Every row gives one point. The window is the flat piece filled in between its corners: a triangle in 3 columns, a solid with four corners in 4, and so on. A path goes straight from each point to the next, and from the last back to the first. After which points does the path pass through the window?

Window (4 x 4):
[[ 46  95 -24 -15]
 [ 10  -7  22   1]
 [-77 -16 -50  -4]
 [-90 -31  43   1]]
Path:
(1): [-31  -2  16  53]
(2): [ 3 56 -5 23]
(3): [ 12  45  -5 -75]
(4): [ -5  27  -2 -67]
(5): [-13  40  -1  20]
(6): [-24  33 -41  54]
(7): [-22  28 -26 -62]
(8): [-91 -13   4 -38]
(9): [-88  -4   7  40]
(10): [-34  59 -18  61]
(11): [-16  42 -11 -48]
(12): [-22 -21  21 -62]
Through the window after points: 2, 4, 6, 12

Window (6 x 6):
[[ -8  66 -40  26 -30   9]
 [-24 -17  22 -26  13 -23]
 [  4 -11 -30  23  32   6]
 [ 20  -1  40  12  30   0]
 [ 89  -9  34 -54  57 -12]
 [  8  24 -15  18 -95 -16]]
Path:
(1): [ 28  56  14  -4  -3 -61]
(2): [ 26  29   1 -18 -21  17]
(3): [ 32 -38  24 -43  14  47]
(4): [ 25  -7  26  -6  26 -81]
(5): [ -7  37 -28  45 -33 -55]
(6): [-30  13 -17  10 -65  47]
(7): [ 52  -6  17 -32   3  12]
(8): [ 57  10  17 -19  19 -34]
(9): [ 17  33 -12  29 -58 -64]
(10): [  6  11 -10   0 -81  27]
(11): [ 10  12  24 -31 -35  45]
(12): [ 17   8  25  22  -7 -71]
(13): [-18  39 -22  43 -41 -44]
(14): [-42  29 -27  19 -41  52]
(15): [ 19  28 -21  -1 -23  46]
(16): [ 44  53 -17  33  12 -37]
Through the window after points: 7, 9

Window (8 x 8):
[[-18 -18  -7 -14  50  69  31 -19]
 [  5  -1 -14  43  -9  35  14  -5]
 [ 37  14  -8  11   0 -42 -43  22]
 [ 13 -34   0  16  10 -13 -42  20]
 [ 28  -4   2  36  19 -19  37  44]
 [-48  -9 -10   7 -95 -15   1   1]
 [ -5  19  14  50  -1 -38 -43   9]
 [ 13 -31  43 -36   5  36 -38 -14]]
Path:
(1): [  7 -21   6  19  -1 -21   0 -28]
(2): [ -5 -36   7  16  -4 -10  -5 -47]
(3): [ -8  -5  -6 -12  12  41 -28  31]
(4): [-10  -6  -5  15   5  40 -17  33]
(5): [  9 -46  19  11  20 -11   7 -48]
(6): [  9 -24  -1  20 -16 -11  -7 -28]
(7): [-12  17   0  12 -15  14 -40  38]
(8): [-14  -8  15  22   3  24 -10  35]
(9): [  6 -17   1  23  -5  -4   4 -21]
(10): [ 28 -24  14   2  10  -4  -4  -6]
(11): [  2 -12  14   6   2  13 -22  27]
(12): [ -5   6 -16  35   4  12   6  36]
(13): [  4 -10 -11  29  15 -14   6  -8]
(14): [  9 -24  -5  26  19  -9  15 -44]
(15): [  2   5  11   0 -13  57 -23  49]
(16): [ -2  13   9  14 -17  31 -41  37]
Through the window after points: 10, 14, 16

Window (8 x 8):
[[-31  26 -29 -64  -2   1  58 -41]
 [-21 -47  14 -38 -57  -1  56 -10]
 [-42  -5 -14 -14 -51  19  44  55]
 [  8   5  58  52 -15 -27 -15 -10]
 [-36 -23 -33  26   9  18  10  -3]
 [ 54 -10  12 -19 -20  -7  -2  -8]
 [-45 -56  28 -46 -20 -34 -95   7]
 [ 22   8  39  -7  17  47   1  45]]
Path:
(1): [-16  -9  12 -32 -62  36 -41 -34]
(2): [-12 -10  -9 -17  13 -23  30  10]
(3): [-26 -32  27 -18   9 -32  15  47]
(4): [-36  -8   5 -20 -37  14 -23 -13]
(5): [-13   3  -6 -22 -34  19  -7 -34]
(6): [-33 -37  -5 -24   4 -41  25  27]
(7): [-27 -18  -4 -41   9 -37  43   4]
(8): [-26  15 -21 -34 -11  20  29 -27]
(9): [-33  -3  37 -44 -66  22 -38   0]
(10): [-23 -94  -7 -23  17 -63   4   3]
(11): [-16 -30  13 -18 -13 -16  23   9]
(12): [-16 -21  15  -5 -39  13  15  -9]
(13): [-39 -27   8 -30 -46   0 -51 -16]
(14): [-29 -50  20 -30  -3 -27 -34  17]
(15): [ 12 -16 -16 -51  17 -33  46  54]
(16): [-26 -19 -11 -20 -61  52  13 -37]
Through the window after points: 1, 7, 9, 11, 13
